Every row gives one point. Any point is a mix of the corners, with weights that add up to 1. It lies inside the corners' shape when no weight is negative. Say inside or outside, and name the corners with a negative weight.
In the rows, zero is written as 128.

Corners:
(1): 160; 166
(2): 114; 97
(3): 99; 113
Points:
123; 132 => inside
145; 144 => inside
118; 105 => inside
83; 88 => outside (1)

Corners:
(1): 195; 150; 149; 173; 108; 176
(2): 179; 140; 177; 122; 173; 183
(3): 105; 124; 62; 101; 178; 69
(4): 137; 115; 100; 83; 122; 103
(5): 106; 142; 109; 110; 127; 101
(6): 146; 100; 166; 116; 150; 118
(7): 93; 89; 69; 103; 98; 105
Points:
143; 109; 150; 116; 144; 119 => inside
152; 123; 97; 120; 132; 124 => outside (5, 6)
169; 127; 141; 122; 146; 131 => outside (5, 7)
130; 121; 113; 97; 143; 112 => outside (1)
132; 113; 129; 115; 134; 117 => inside
145; 110; 153; 116; 150; 123 => inside
123; 139; 116; 118; 127; 114 => inside
154; 131; 131; 113; 111; 150 => outside (3, 6)

Corners:
(1): 176; 94; 128; 105; 153; 125; 132; 155; 133; 132; 134
(2): 106; 154; 144; 156; 131; 146; 117; 161; 133; 110; 81
(3): 129; 104; 129; 175; 149; 172; 151; 181; 181; 115; 103
(4): 116; 157; 126; 175; 88; 154; 101; 88; 134; 123; 159
(5): 138; 154; 169; 96; 117; 162; 189; 127; 104; 150; 119
(6): 95; 120; 164; 106; 128; 129; 108; 129; 182; 167; 145
(7): 164; 140; 57; 85; 100; 90; 147; 153; 120; 160; 78
(8): 158; 163; 111; 95; 114; 94; 166; 143; 156; 130; 152
(9): 120; 98; 156; 160; 147; 128; 176; 100; 103; 170; 133
(10): 90; 76; 123; 115; 145; 150; 81; 89; 141; 92; 144
(11): 124; 148; 130; 172; 77; 148; 136; 114; 95; 83; 85
(12): 155; 120; 157; 109; 139; 147; 185; 175; 117; 135; 170
Points:
114; 108; 135; 127; 132; 142; 120; 119; 140; 121; 133 => inside
127; 130; 137; 133; 125; 136; 128; 134; 138; 134; 125 => inside
144; 142; 132; 128; 126; 141; 167; 158; 145; 150; 106 => outside (10, 11, 12)
127; 128; 137; 127; 126; 142; 147; 138; 136; 132; 129 => outside (1)

Corners:
(1): 92; 122; 162; 108; 110; 132; 116; 101; 113; 111; 88; 79; 87; 136; 66; 116; 127; 137
(2): 84; 89; 170; 167; 175; 151; 96; 117; 108; 125; 118; 146; 112; 136; 80; 139; 125; 122
(3): 159; 111; 89; 118; 64; 143; 119; 71; 156; 113; 190; 93; 151; 146; 185; 135; 163; 112
(4): 92; 139; 159; 122; 63; 104; 140; 172; 122; 183; 148; 175; 192; 153; 138; 94; 149; 119
(5): 124; 105; 148; 118; 147; 77; 98; 141; 125; 98; 101; 99; 109; 90; 76; 104; 112; 113
(6): 121; 150; 159; 151; 138; 84; 110; 117; 97; 102; 107; 125; 140; 128; 72; 99; 117; 149
(7): 128; 113; 95; 151; 98; 148; 113; 137; 107; 104; 126; 80; 118; 119; 98; 171; 139; 136
(8): 168; 104; 135; 135; 143; 114; 100; 92; 96; 150; 90; 103; 126; 96; 132; 147; 130; 149
(9): 124; 193; 152; 187; 94; 113; 163; 142; 174; 182; 171; 169; 170; 122; 164; 108; 155; 124
(10): 168; 117; 154; 129; 150; 131; 129; 122; 115; 98; 108; 91; 130; 156; 127; 101; 145; 141
(11): 160; 113; 61; 111; 71; 141; 189; 107; 180; 131; 165; 125; 167; 152; 152; 177; 178; 116
(12): 66; 128; 155; 157; 155; 99; 105; 145; 128; 94; 66; 126; 106; 130; 129; 122; 123; 159
(13): 136; 101; 99; 145; 148; 106; 161; 100; 115; 131; 158; 101; 109; 135; 136; 111; 97; 127
(14): 140; 113; 94; 150; 149; 123; 83; 106; 117; 111; 82; 132; 102; 129; 95; 88; 112; 149
(15): 107; 111; 156; 132; 121; 122; 105; 145; 149; 136; 147; 113; 151; 125; 95; 113; 108; 173
(16): 117; 124; 161; 175; 152; 101; 128; 138; 144; 160; 97; 107; 178; 146; 120; 97; 102; 108
(17): 147; 138; 76; 118; 106; 107; 129; 105; 138; 156; 189; 80; 140; 184; 151; 144; 176; 114
(18): 103; 155; 123; 110; 144; 137; 125; 128; 121; 115; 127; 130; 176; 119; 130; 99; 130; 131
(19): 154; 171; 149; 138; 93; 116; 139; 161; 156; 184; 165; 179; 140; 146; 186; 122; 82; 100
Points:
142; 123; 112; 137; 124; 122; 123; 105; 130; 121; 126; 108; 130; 134; 127; 128; 137; 125 => outside (4, 15)
119; 134; 172; 149; 131; 114; 116; 143; 115; 137; 131; 141; 140; 115; 128; 114; 115; 130 => outside (1, 11, 14, 16, 17)
134; 131; 124; 134; 117; 111; 131; 123; 131; 136; 133; 114; 140; 134; 136; 117; 129; 130 => outside (2)
116; 125; 121; 140; 119; 143; 105; 120; 146; 140; 127; 122; 136; 129; 135; 146; 134; 140 => outside (4, 5, 6, 10, 13)

Corners:
(1): 92; 158; 106; 85; 165; 164; 93; 119; 151; 106; 102; 105; 170; 139; 139; 96; 94; 123; 162; 176
(2): 113; 127; 118; 191; 111; 151; 139; 132; 101; 153; 104; 100; 80; 100; 98; 143; 95; 179; 124; 146
(3): 145; 124; 114; 186; 109; 164; 93; 183; 108; 147; 159; 91; 190; 138; 125; 114; 132; 109; 164; 128
(4): 139; 149; 99; 94; 119; 146; 104; 110; 142; 142; 120; 178; 126; 147; 116; 93; 100; 156; 174; 136
(5): 162; 111; 148; 108; 125; 170; 88; 133; 125; 129; 89; 146; 136; 91; 177; 79; 130; 102; 109; 154
(6): 151; 123; 142; 166; 122; 148; 147; 119; 140; 98; 125; 159; 125; 119; 107; 144; 119; 146; 114; 167
(7): 83; 151; 79; 141; 106; 161; 93; 195; 123; 121; 104; 95; 93; 143; 184; 83; 105; 161; 89; 133
(8): 110; 90; 122; 144; 133; 147; 132; 83; 94; 113; 164; 140; 173; 113; 129; 96; 144; 155; 145; 136
(9): 163; 134; 120; 186; 166; 103; 141; 117; 156; 159; 116; 142; 99; 159; 122; 108; 158; 90; 155; 126
(10): 149; 123; 71; 158; 108; 84; 150; 126; 112; 78; 178; 143; 125; 147; 114; 153; 138; 103; 149; 160
(11): 180; 82; 155; 183; 124; 147; 122; 118; 113; 135; 116; 93; 113; 163; 152; 118; 84; 103; 168; 110
(12): 121; 73; 155; 160; 123; 161; 137; 126; 140; 118; 77; 128; 112; 91; 104; 131; 141; 131; 115; 106
(13): 127; 163; 108; 82; 139; 136; 127; 147; 168; 145; 154; 141; 141; 136; 176; 147; 143; 146; 111; 101
(14): 172; 117; 112; 92; 174; 160; 158; 97; 128; 117; 154; 124; 146; 121; 111; 90; 131; 92; 135; 120
(15): 158; 115; 45; 78; 97; 148; 166; 141; 166; 142; 153; 112; 185; 153; 170; 144; 91; 129; 134; 183
(16): 176; 125; 150; 199; 160; 122; 73; 160; 115; 121; 79; 127; 124; 130; 86; 136; 145; 129; 142; 178
(17): 147; 140; 52; 160; 104; 111; 144; 107; 155; 95; 161; 148; 86; 105; 149; 108; 106; 164; 115; 113
(18): 200; 121; 146; 160; 85; 112; 162; 137; 137; 112; 174; 136; 131; 108; 163; 88; 179; 142; 151; 122
(19): 77; 95; 147; 104; 176; 152; 84; 174; 162; 159; 123; 108; 147; 140; 171; 96; 100; 121; 152; 123
(20): 112; 151; 90; 121; 90; 102; 127; 185; 153; 164; 101; 126; 162; 121; 132; 143; 73; 163; 85; 171
(21): 93; 135; 94; 186; 86; 104; 94; 140; 125; 112; 179; 77; 103; 134; 95; 98; 162; 163; 87; 116
Points:
125; 122; 119; 134; 135; 130; 100; 154; 137; 146; 103; 113; 117; 139; 121; 124; 122; 128; 112; 142 => outside (1, 3, 6, 8, 17, 18)
159; 126; 103; 139; 133; 134; 144; 115; 135; 120; 138; 149; 147; 122; 125; 119; 111; 128; 153; 167 => outside (7, 11, 12, 13, 21)
129; 119; 135; 144; 143; 142; 111; 136; 134; 110; 114; 147; 142; 117; 122; 102; 130; 128; 135; 149 => outside (2, 11, 13, 15, 21)
130; 115; 124; 148; 131; 146; 123; 140; 135; 142; 102; 124; 119; 129; 124; 128; 112; 141; 116; 144 => outside (1, 3, 10, 17, 18)
124; 125; 101; 140; 127; 143; 123; 138; 135; 132; 130; 116; 140; 137; 130; 126; 108; 136; 137; 140 => outside (5, 18)
144; 135; 119; 102; 143; 158; 132; 120; 149; 143; 132; 134; 160; 133; 157; 102; 99; 128; 157; 144 => outside (7, 10, 12, 16, 21)
112; 129; 87; 134; 131; 125; 126; 130; 142; 129; 131; 114; 118; 136; 124; 121; 108; 147; 126; 131 => outside (3, 5, 6, 18)

Corners:
(1): 113; 117; 95; 163; 147; 106; 129; 122; 77; 62; 116; 104; 132; 88; 106; 101; 91; 72; 115; 129
(2): 166; 152; 94; 130; 172; 110; 157; 124; 205; 86; 111; 125; 133; 171; 83; 126; 121; 134; 160; 135
(3): 165; 144; 105; 119; 162; 143; 106; 115; 194; 100; 118; 143; 108; 123; 111; 123; 133; 104; 131; 133
(4): 160; 132; 140; 116; 135; 128; 136; 147; 196; 116; 106; 175; 129; 176; 60; 101; 130; 171; 110; 169
(5): 69; 127; 86; 152; 147; 130; 78; 93; 117; 145; 155; 175; 178; 140; 92; 166; 141; 118; 138; 102
(6): 110; 119; 136; 170; 114; 140; 113; 175; 113; 124; 178; 114; 121; 95; 160; 94; 102; 98; 102; 100
(7): 94; 138; 112; 147; 123; 152; 120; 170; 108; 97; 123; 104; 89; 121; 202; 112; 115; 134; 131; 108
(8): 109; 142; 154; 142; 158; 120; 91; 103; 112; 149; 101; 153; 151; 134; 116; 141; 150; 122; 140; 92
(9): 158; 105; 132; 131; 116; 147; 116; 114; 205; 104; 85; 123; 141; 112; 53; 108; 116; 168; 135; 112
(10): 80; 111; 143; 132; 150; 105; 104; 207; 115; 85; 168; 120; 113; 99; 143; 111; 86; 70; 142; 153
(11): 106; 94; 87; 157; 131; 146; 107; 131; 132; 142; 118; 150; 162; 135; 110; 164; 118; 84; 152; 146
(12): 63; 81; 106; 184; 134; 130; 147; 155; 127; 102; 137; 137; 108; 119; 180; 101; 113; 89; 123; 158
(13): 79; 110; 79; 138; 95; 119; 146; 131; 100; 93; 151; 94; 146; 91; 187; 75; 121; 92; 133; 112
(14): 88; 102; 94; 141; 123; 132; 131; 115; 68; 80; 155; 111; 99; 147; 121; 96; 132; 101; 126; 140
(15): 106; 140; 111; 190; 109; 168; 100; 109; 111; 129; 138; 172; 154; 113; 91; 155; 140; 137; 163; 142
(16): 88; 98; 129; 145; 105; 71; 109; 124; 87; 103; 169; 116; 126; 95; 173; 124; 63; 105; 123; 134
(17): 155; 160; 92; 118; 150; 76; 133; 145; 201; 134; 67; 102; 93; 151; 83; 128; 136; 161; 146; 112
(18): 113; 95; 107; 146; 143; 127; 140; 137; 59; 149; 161; 123; 179; 106; 117; 156; 167; 145; 129; 157
(19): 142; 142; 125; 99; 129; 128; 159; 136; 177; 124; 102; 115; 94; 130; 75; 113; 107; 140; 119; 126
(20): 82; 119; 100; 169; 105; 146; 112; 103; 154; 119; 118; 80; 148; 99; 144; 126; 100; 83; 100; 147
(21): 117; 101; 128; 131; 135; 118; 103; 118; 151; 97; 142; 165; 169; 136; 90; 192; 155; 99; 135; 142
Points:
125; 126; 116; 137; 140; 131; 114; 123; 149; 116; 122; 137; 133; 125; 109; 126; 127; 120; 132; 126 => inside
111; 127; 107; 145; 138; 130; 119; 133; 134; 115; 127; 131; 133; 127; 120; 128; 130; 110; 132; 129 => outside (9, 16)
107; 121; 104; 138; 126; 124; 131; 133; 135; 96; 129; 118; 124; 118; 131; 110; 118; 119; 129; 134 => outside (6, 8, 11)
113; 116; 106; 138; 133; 122; 131; 140; 136; 102; 131; 117; 125; 122; 126; 115; 116; 112; 127; 134 => outside (8, 15)

Corners:
(1): 115; 139; 133; 135; 117; 134; 86; 71; 147; 215; 176; 170; 186; 143; 94; 159; 55; 168; 123; 104
(2): 135; 121; 189; 103; 123; 137; 148; 91; 124; 119; 83; 124; 124; 123; 120; 155; 88; 83; 135; 91
(3): 150; 111; 109; 128; 147; 129; 142; 142; 125; 102; 84; 119; 115; 127; 115; 136; 197; 131; 107; 130
(4): 129; 142; 155; 156; 85; 102; 177; 136; 138; 115; 116; 83; 104; 131; 125; 113; 144; 103; 160; 30
(5): 149; 127; 127; 179; 131; 133; 149; 120; 118; 115; 85; 78; 147; 112; 138; 142; 174; 137; 146; 108
(6): 57; 85; 132; 117; 144; 150; 151; 151; 77; 130; 94; 156; 117; 97; 118; 108; 210; 91; 109; 145
(7): 113; 50; 126; 97; 124; 138; 140; 151; 78; 100; 94; 126; 140; 108; 134; 117; 180; 142; 62; 142
(8): 134; 139; 125; 140; 112; 107; 99; 153; 127; 112; 109; 108; 88; 115; 167; 153; 137; 109; 155; 99
(9): 140; 87; 144; 127; 128; 160; 184; 154; 74; 119; 143; 116; 129; 140; 125; 118; 167; 121; 96; 154
(10): 106; 124; 138; 115; 195; 112; 90; 102; 130; 190; 159; 148; 184; 107; 80; 109; 66; 102; 149; 134
(11): 136; 131; 131; 135; 113; 111; 149; 167; 113; 69; 96; 115; 103; 135; 107; 141; 106; 117; 195; 115
(12): 94; 128; 138; 105; 149; 175; 122; 110; 120; 149; 166; 125; 119; 116; 151; 107; 129; 170; 111; 111
(13): 117; 117; 107; 161; 143; 110; 166; 114; 120; 94; 119; 126; 94; 150; 191; 159; 146; 110; 131; 107
(14): 163; 138; 169; 161; 133; 104; 123; 135; 129; 86; 114; 127; 132; 163; 83; 176; 141; 106; 114; 64
(15): 140; 183; 149; 175; 129; 156; 112; 148; 175; 117; 131; 105; 149; 176; 137; 100; 105; 73; 133; 104
(16): 133; 104; 147; 127; 155; 125; 136; 125; 154; 162; 137; 198; 185; 121; 82; 144; 97; 144; 148; 110
(17): 108; 100; 146; 139; 132; 112; 187; 150; 48; 123; 76; 139; 113; 132; 136; 127; 190; 141; 122; 123
(18): 101; 65; 147; 143; 148; 138; 161; 118; 98; 149; 131; 135; 143; 120; 133; 99; 150; 161; 71; 197
(19): 91; 109; 134; 146; 169; 98; 163; 205; 83; 127; 108; 84; 103; 173; 144; 174; 164; 111; 131; 129
(20): 113; 75; 110; 117; 120; 170; 128; 148; 87; 146; 126; 156; 119; 83; 98; 102; 117; 154; 67; 134
(21): 130; 169; 131; 95; 162; 126; 129; 95; 156; 190; 196; 131; 213; 77; 104; 176; 98; 174; 102; 141
Points:
118; 108; 136; 132; 137; 135; 139; 132; 110; 131; 122; 130; 133; 125; 126; 132; 145; 126; 105; 119 => outside (11)
122; 120; 145; 139; 136; 126; 148; 135; 118; 127; 116; 119; 132; 136; 129; 144; 152; 120; 120; 112 => outside (10, 11, 20)
119; 127; 135; 142; 147; 122; 127; 118; 138; 145; 128; 134; 143; 125; 120; 137; 125; 112; 127; 112 => outside (7, 9, 11, 12, 17)
126; 116; 138; 142; 140; 125; 140; 140; 118; 125; 116; 120; 129; 140; 129; 136; 131; 122; 128; 115 => outside (6, 21)
125; 128; 142; 135; 142; 123; 139; 129; 125; 134; 129; 130; 139; 132; 120; 143; 128; 122; 139; 116 => outside (7, 20)
128; 132; 143; 142; 138; 134; 132; 134; 132; 128; 126; 129; 144; 136; 118; 132; 129; 116; 123; 113 => inside
133; 130; 142; 147; 134; 131; 132; 134; 127; 119; 120; 122; 134; 139; 121; 137; 134; 117; 122; 105 => inside
124; 102; 140; 139; 148; 128; 134; 134; 107; 126; 110; 140; 137; 134; 115; 137; 146; 114; 110; 126 => outside (4, 11, 12, 21)
